Each point is reached from the start by the listed moves, each made 0, 1 or 2 times, or once backwards (-1), plus a little noise. Is the number of moves made odd or even? Then give how often each move was made.
(in the rows, 100 means zero)

Moves:
(1): 113, 93, 102, 101, 97
(2): 121, 119, 125, 100, 96
(3): 111, 83, 100, 83, 97
Start: 103, 98, 98, 97, 102
Points:
150, 103, 128, 98, 91 -> odd (2, 1, 0)
91, 52, 69, 61, 105 -> even (-1, -1, 2)
139, 120, 128, 114, 94 -> even (2, 1, -1)
195, 88, 152, 65, 80 -> even (2, 2, 2)

Moves:
(1): 98, 81, 110, 102, 108, 89, 116, 68, 101, 72
(2): 105, 109, 89, 108, 120, 118, 102, 111, 81, 99
(3): 110, 73, 85, 109, 114, 113, 84, 95, 97, 113
(4): 117, 113, 134, 78, 81, 106, 97, 114, 105, 81
(5): 96, 83, 81, 121, 83, 120, 93, 112, 102, 114
(6): 85, 94, 93, 96, 107, 120, 97, 118, 96, 96
(7): 88, 93, 107, 110, 95, 99, 106, 109, 94, 105
(8): 109, 95, 105, 102, 96, 95, 93, 117, 106, 89
Start: 97, 102, 90, 100, 116, 108, 97, 90, 98, 110
Points:
43, 54, 41, 139, 115, 195, 70, 165, 69, 178 -> even (-1, 0, 1, 0, 1, 2, 2, -1)
136, 96, 153, 42, 162, 136, 115, 38, 80, 17 -> even (2, 1, 1, 2, -1, 1, -1, -1)
95, 81, 72, 96, 50, 184, 43, 190, 129, 124 -> odd (-1, -1, 0, 1, 2, 2, -1, 1)
44, 99, 26, 112, 144, 161, 84, 126, 79, 161 -> odd (-1, 0, 0, -1, 0, 2, 0, -1)
128, 63, 28, 154, 112, 162, 66, 91, 90, 149 -> even (0, 1, 1, 0, 2, -1, -1, 0)
99, 88, 177, 57, 70, 109, 108, 100, 116, 46 -> even (1, -1, 0, 2, 0, 1, 1, 0)
